Rows are points. To make a cloud, some directions were put in groups of two or more. Within a group, all points are equally far from the middle, so they leave a hole (a ring in 2 directions, a hollow ball in 3). The other directions are filled evenly. Then the cloud was stretched, turned, moved and blurred a little. How many holes are there, and how many directions does each take, smallest first?

Cloud (21 x 3)
[[-55 -54 -29]
 [ 25  47  17]
 [-23  41  16]
 [-11  46  37]
 [ 10 -66 -27]
 [-34 -12  53]
 [-34 -33  36]
 [ 50  22   1]
 [-51  21  -2]
 [-71   5 -33]
 [ 24 -62  -9]
 [ 43 -36 -28]
 [-63   5 -11]
 [-68 -23 -21]
 [ 34 -59  35]
 [-65 -52 -42]
 [-29 -75 -61]
 [-14  38 -52]
 [ 40 -19 -46]
 [-32  38  -2]
 [  8 -66 -54]]
Holes: 1 (2)

Cloud (28 x 4)
[[ 43  -9 -32  19]
 [-28  23  73  -2]
 [ 21  20  43 -20]
 [  0  35 -29  40]
 [ 25  -9 -29  48]
 [-16 -10  35  42]
 [ 39 -66  33 -25]
 [ 49  -1  69 -28]
 [ 80 -47  20  41]
 [ -8   8 -21 -81]
 [-14 -15 -81  48]
 [ 69  42  39   3]
 [-11 -10  87 -22]
 [-51  16  27 -71]
 [ 88  23  16  46]
 [ 56 -37 -47 -27]
 [ -5  37  27  54]
 [ 47 -53 -30 -74]
 [ 46  32  46  17]
 [ 64 -32  52 -16]
 [-32 -30  -7   2]
 [  1  28 -68  -6]
 [ 52  20  45  18]
 [-17  31  39 -26]
 [ 34  35 -44 -25]
 [ 34 -49 -11 -39]
 [-21 -41 -59  49]
 [ 36  51  -8 -56]]
Holes: 0

Cloud (88 x 8)
[[ 25 -66  17  38  -8 -54 -36  23]
 [ 41 -14  -4  -8   6  33  18 -47]
 [-43 -80  -4  10 -19  34 -33   7]
 [ 43  24   5  19   1 -13  -5  20]
 [ 16 -51   4 -15  25 -51   6 -46]
 [-16 -18 -21 -34 -36  46 -17  20]
 [-59 -34 -48 -18 -26  19   6   0]
 [ 47 -20 -13 -21  10  46  15 -15]
 [ 32   9 -55  -6  -7  -8   7 -38]
 [ 28  35  15  -7  -6 -24 -61 -14]
 [ 24  19   5  -8 -11  18 -79 -33]
 [ 23 -52 -15  -1  -5 -24  52 -26]
 [ 49  -5  19   3  32 -43 -25 -25]
 [ 44 -72  31  28 -23   6 -45   4]
 [-10 -52 -19  39 -70  -5 -13 -34]
 [-16 -55 -11 -51 -15  13 -57 -28]
 [-30 -95 -43  27 -27  -6  -5 -28]
 [-44 -13 -10  29  -3 -10  36   3]
 [-28 -78 -21  24 -18 -50  26 -11]
 [-13 -60 -86  29  13 -19   0 -14]
 [ 35   3 -19  34 -29  47 -12 -28]
 [ 31 -47 -54 -15 -33 -10  -4  30]
 [-25 -73 -73  20  23 -14  22 -10]
 [ -2 -35 -25 -17 -36 -32 -83 -20]
 [-56 -67 -18 -21  -7 -34  -9 -34]
 [ 25 -64 -26 -35   6  23 -26  40]
 [ -3 -67 -52  40  20 -39 -42 -39]
 [ 19 -34   2 -30 -56  20  18  -5]
 [-21  15 -36 -32 -30   1   2 -32]
 [  8 -80 -57  22 -21   8 -10  33]
 [ 10 -26 -11 -16 -63  26 -47 -39]
 [-24  -6 -41  48 -46 -37 -50 -25]
 [-38 -50   4 -22 -22 -31  19 -39]
 [ 22 -58 -30 -19  38  10 -42  37]
 [-36 -74  -7  33 -35  -1  18  18]
 [ 30  17 -46  -5   0 -23 -25 -45]
 [-15 -43 -65  -4  30  31  24   4]
 [ -5 -10 -23  41 -70 -33 -12 -12]
 [  8  -9   3  57 -11   0 -44 -65]
 [ 23  20   6 -12 -13  26 -54  26]
 [ 48 -45   3   9 -26 -40 -69  15]
 [ 30 -38 -70  25  -3 -42 -32   0]
 [ 28 -52  -6  55   4  21  -8 -50]
 [-10 -34 -22 -54 -12 -52  -7   5]
 [-47 -30  31 -10   7  -8 -33 -42]
 [ 11 -73 -41  49 -21 -41  -4 -39]
 [ 12 -78  23  -7  -5   6  18 -41]
 [-24 -34  18  36  30  22 -27 -42]
 [  0 -73 -11  10  -6 -25  54  -1]
 [ 35 -40   7  59   7  35 -23 -20]
 [ 13 -53   5 -26  22 -49  21  29]
 [ 10 -87 -20  47 -16   2  22   9]
 [-43 -10   9   3 -12 -37   5 -44]
 [ 24 -14  -3  60  14   0 -74   7]
 [  7 -86  -8  41  11   3  -7 -50]
 [  7 -12  27 -17 -32 -32   7  34]
 [  5 -17 -19 -28  29  29  15 -51]
 [-19  -7  -9 -16  38  27  -3  35]
 [-38 -15 -49  -5  19  13 -34 -51]
 [ 12 -58 -11 -22 -36  39 -57  12]
 [ -2 -10 -46  -8  33  18  -9  38]
 [ 15   8 -67  43 -22 -18 -23 -26]
 [-24 -27   8  10 -46 -16  36 -16]
 [-21 -50  44 -38  -7   9 -18 -31]
 [  8 -46 -54 -34  23 -15  27  23]
 [ 43 -32 -14  50   7 -57 -38 -26]
 [  3 -27 -41 -28 -53  -2  -5  30]
 [-45 -22  -3   3  15  33  19  20]
 [-12  12  37 -29   8 -34 -37  -3]
 [ 15 -39  56  15 -24 -26 -34  25]
 [-47 -21 -47  39 -28 -33 -34  17]
 [  0  -2  -7  44 -48   3 -49 -60]
 [-17 -93 -24  26   9 -30 -21 -48]
 [-44 -45   0  30  -8 -26 -44  43]
 [-27 -60   8   2 -35  -5  40 -13]
 [-12 -62  14  35 -44   5 -61 -36]
 [-11   1 -66  47 -38   6 -18 -23]
 [-19 -26  40  46  -8   3 -36  24]
 [ -8 -18  14 -44 -26  21  12  32]
 [ 37 -21  -5  49   6  33 -67 -11]
 [-39 -28  -4  43 -41  -6  21 -26]
 [  7 -32 -74 -10  25 -35 -21  -6]
 [ 28 -55  -5 -52  27  24 -21 -33]
 [  8 -74  11  19  -5 -24  31  32]
 [ 36  10 -42  50 -13 -37 -21 -11]
 [-34 -48  -2  41 -23 -12 -37  46]
 [ 43 -51   5 -18 -36   0 -12 -52]
 [  2  -6 -33 -12 -49 -40 -47  20]]
Holes: 3 (2, 3, 3)
